Each row is a point. Each copy is the shape, with its points in the same order, turned, moved and blurred by noise. Say if it was mirrored as well.

Shape, 8 rows:
-2  22
-38  -45
-51  -95
8  7
48  21
9  41
20  -40
10  29
Copy 1:
-33  -2
52  -7
97  4
-19  8
-50  45
-50  5
22  48
-43  5
Copy 1 is: only turned
Copy 2, 8 rows:
-10  18
40  -40
78  -71
3  22
6  65
-23  35
55  17
-13  31
Copy 2 is: only turned
Copy 3, 8 rows:
1  -22
-72  -6
-121  13
-5  -8
32  17
23  -28
-35  36
13  -18
Copy 3 is: mirrored

Shape (8 x 3):
-33  14  46
89  38  18
13  -20  38
43  3  -28
-11  -32  13
-26  -2  27
-61  -33  57
29  3  -60
Copy 1 (8 x 3):
-54  51  -46
-14  -71  -45
-67  16  -14
2  -25  10
-60  42  10
-49  48  -17
-88  82  -29
25  -15  29
Copy 1 is: mirrored
Copy 2:
-17  30  48
95  -34  35
28  32  10
43  -29  -13
12  34  -7
-6  26  23
-28  81  6
25  -58  -22
Copy 2 is: mirrored
Copy 3:
-12  -51  -7
48  -8  84
38  -38  -5
42  32  24
25  -22  -35
5  -29  -21
2  -66  -72
31  57  21
Copy 3 is: only turned

Shape:
-92  38  -27  28  7  30
-33  -44  45  -22  49  27
-15  44  -1  -19  -26  19
-46  24  -15  3  21  3
4  -49  18  7  48  8
-14  10  -45  -64  1  -15
-86  41  45  30  45  81
-58  -56  35  31  25  6
-16  -43  26  31  0  83
Copy 1:
-61  -22  -28  22  55  -76
14  64  -82  -8  3  -36
-24  1  23  -8  -17  -49
-42  3  -20  24  20  -42
-1  42  -73  4  24  26
-4  -5  -15  55  -57  -27
-35  65  -27  -21  82  -102
-31  18  -104  -24  30  -20
37  3  -56  -44  49  -33
Copy 1 is: mirrored
Copy 2:
-50  -35  74  39  -16  35
16  38  45  -50  -17  -2
-11  -5  12  55  -34  -15
-29  -9  40  23  1  0
16  30  -1  -47  19  3
-46  49  6  50  15  -41
41  -21  103  12  -31  54
-9  2  34  -73  -23  16
19  26  7  -18  -53  70
Copy 2 is: only turned
Copy 3, 9 rows:
-87  23  15  13  -68  11
-39  -12  52  -62  6  -46
-43  34  32  14  15  41
-48  32  13  3  -25  -10
-4  -25  16  -34  10  -47
-17  70  -13  -38  14  21
-84  -10  103  4  -67  -17
-75  -41  10  -35  -5  -54
-37  -74  47  -28  -15  14
Copy 3 is: mirrored

Shape, 13 rows:
-1  -58  22  7  20  10  9  44
30  79  56  33  -19  25  -29  -86
-40  -22  -21  -47  2  33  42  54
68  76  -20  8  7  -2  -2  -26
-42  -54  -1  -25  -39  -37  29  20
-26  87  -30  34  53  34  -71  16
-14  -35  41  -86  2  -20  -23  23
-30  -64  18  -65  -22  54  11  37
23  -30  -15  -39  -39  18  9  57
56  76  16  45  5  5  -56  -19
3  46  -60  24  -2  26  -80  -18
1  -93  -22  -51  11  20  17  9
-29  -41  -5  -57  33  7  22  9
Copy 1 (13 x 8):
-10  -13  -35  25  38  -47  -15  -37
14  26  36  -13  5  105  52  35
17  -56  -70  -28  0  -61  -29  -2
18  -3  25  33  -26  32  9  86
-49  -19  -28  -43  -18  -67  -1  -30
83  -82  48  34  -26  50  -7  -2
40  36  -21  -35  -14  -76  12  -35
25  -9  -54  -64  48  -65  -25  -26
3  -23  -17  -22  34  -80  -10  32
30  -7  68  42  6  51  34  40
39  -53  82  -1  -13  30  -40  24
-12  17  -44  -24  20  -68  -75  -19
20  2  -57  -19  -20  -42  -43  -27
Copy 1 is: mirrored
Copy 2:
-1  23  -29  -27  0  -10  -2  55
-75  -39  14  70  20  78  -39  -55
23  56  37  -33  8  -13  39  33
-17  -62  3  23  -14  31  24  -69
39  70  -14  -36  54  8  -16  15
-118  -11  8  9  12  -39  62  -52
-12  43  23  -93  11  36  -26  10
11  78  48  -37  -18  3  -16  54
33  51  -6  -29  -38  3  10  -7
-77  -41  -31  34  -9  36  3  -68
-68  0  11  20  -10  -52  2  -79
41  23  29  -53  -13  -34  -39  43
11  18  44  -59  27  -15  -1  30
Copy 2 is: only turned
